Each row of a before or after table is a point. The points were changed in one or more steps. Then noise was added and the rows were shuffled. The steps act on columns, c1 being the first. Name the steps. A step turns or swaps two columns, mirrors them in a line or flattens them onto one, adds a multiple of one to another, or multiplies or shifts one. Angles are multiples of 10 degrees, from the lower column toward the higher: turns from -170 to 170, lines from 10 to 170 but not 90. Use the fewest steps. Two steps may share a column if one is a turn and the other turns, adds or multiplies; they go together, in the order done. Otherwise the lowest column goes first.

Before (10 x 3):
[[ 43  -2   3]
 [ 42   9  -5]
 [-46  27 -15]
 [ 95  -1  20]
 [ -9  40   9]
 [-26  62   2]
 [ 10 -21 -70]
 [ -8  53 -16]
 [ 54 -29 -53]
 [-24  20   6]]
After:
[[ -3  45  27]
 [ 26  15 -36]
 [ 37  -3 -39]
 [-38 -20 -62]
 [-18  54  19]
 [-44  26  31]
 [-10  20  24]
 [ -3 -35 -87]
 [ 70   2 -57]
 [-20  69  42]]
Steps: turn c1 and c3 by -50 degrees; add 0.3 times c2 to c3

Before:
[[-20  12 -28   9 -38  10]
 [-26 -19  -8  10 -19  18]
 [-24  24  44 -28  -9  -8]
 [-33  -1  14  13 -16 -28]
 [-27  -1 -23   8  -4  11]
 [ -4  -5 -14   7  55  -9]
 [-28 -11 -17 -82  -3  -5]
 [ 80 -14 -14   6   2   1]]
After, 8 rows:
[[-20  15  -2 -12  94  10]
 [-29 -81  12 -15  28  -5]
 [-27   7  16   3  36  11]
 [ 81   0  12  20  15   1]
 [-33  12 -22   5   7 -28]
 [-24 -15 -40 -40 -43  -9]
 [ -4   5  46   8 -65  -8]
 [-27   1  -7  26  40  19]]
Steps: multiply c2 by 1.3; turn c2 and c4 by -70 degrees; turn c3 and c5 by -140 degrees; multiply c5 by 2

Before (11 x 9):
[[-40 -44 -19  14  24  25  14  65 -26]
 [-55 -45 -13 -48 -25  10 -18 -24 -17]
 [ 14  55  14  -1  20 -19 -39 -24 -21]
 [ 21 -41  18 -31  33 -12   1   0   2]
 [  9 -22 -22 -33  38  -5   6   2 -28]
 [-16 -49  22  -5  23  18  33 -31 -52]
 [ 18  20  -4  -1  -8  95 -32 -15 -11]
 [ 22 -34 -18  11 -45  -8   4 -22 -13]
 [ -4  74  10 -17  36   3  11   5  -2]
 [-37 -10  16 -14  55   3   3 -34  -5]
 [-40 -44  59 -58  36 -30  -9 -14 -32]]
After:
[[  1  48  30   8 -23   9  39  65   7]
 [ 11   9  53 -21 -42 -62  36 -20 -60]
 [ 18 -21   9 -73  -2  59 -37  17  15]
 [  0   1   9 -18 -55   1  32 -29 -19]
 [-30  31  64 -24 -11  17  29 -21 -23]
 [  9  38  15   8  53  12 -17 -19   6]
 [ 47  42  25 -47  14 -27  37 -20  -1]
 [ 17 -58  15   9 -29  -5 -34 -29  22]
 [-20 -70  -7 -16 -29 -18  11   9  32]
 [-26  24  15 -11 -29 -32 -20  -4 -38]
 [-22  32  24 -15 -32 -25  -4   1  19]]
Steps: turn c1 and c7 by -60 degrees; turn c1 and c5 by 160 degrees; turn c2 and c3 by 150 degrees; turn c3 and c9 by 110 degrees; turn c6 and c8 by 20 degrees; turn c4 and c6 by 50 degrees

Before, 11 rows:
[[-21  20 -20 -41  -8   8   7 -17 -16 -19 -45   3]
 [-43  47 -36 -15 -13  -9  10  15   8 -17 -11  -1]
 [ -9   4 -38 -16  -9 -19  21   1  19   5 -30  29]
 [-13  25 -27 -34  -3 -26  -6 -50  10 -21  -5  11]
 [ 12 -19   6  29 -60  16   3  19  -6  48  30 -19]
 [  0 -35  43  -8 -40 -15  29  11  -3  13  30  17]
 [  3 -37  -8 -22  18 -42  10  13 -26  -4  13  12]
 [ 13  -8  10  -6  15 -27  60 -10 -30  11  16  13]
 [-21 -28  21  23 -39 -30  18 -11 -33  33  12  11]
 [-51  51 -27 -39 -10   5 -19  -7  41  29 -41 -24]
 [ 13  -7  25  11 -48 -37  14   8  -5  16  -8 -23]]
After:
[[ -5  67  16  18  -1  40   5 -14   4  20  14   1]
 [-17  12   0  53 -15 -19  12   0  37  -9  17 -33]
 [ -1   8  20 -22  18  31  -4   4  -6 -46 -15 -29]
 [-21 -92   0  45  34 -20  11 -12 -14  -9 -13 -45]
 [  9  23  -2 -33  45  -6   1 -14  -5 -60 -28  25]
 [-28 -42  -3  24 -18   0  28 -39  27 -13   0 -18]
 [-19  73  -1 -28  34  34  11  21  21 -44  10   3]
 [-15  53   9   7   7  27  15  14  35  19   9  11]
 [-20 -32 -12  29   8  14  23 -22 -16 -17  42 -27]
 [-19  25  39 -19  16  31  16  20 -29 -40   3  25]
 [ -4 -35 -24  53 -19  21   0  18   6  -3  13 -12]]
Steps: flatten c1 and c7 onto the line at 140 degrees; multiply c9 by 2; turn c2 and c9 by 130 degrees; turn c3 and c8 by 140 degrees; turn c3 and c4 by 150 degrees; swap c5 and c10; turn c6 and c11 by -160 degrees; turn c11 and c12 by -70 degrees
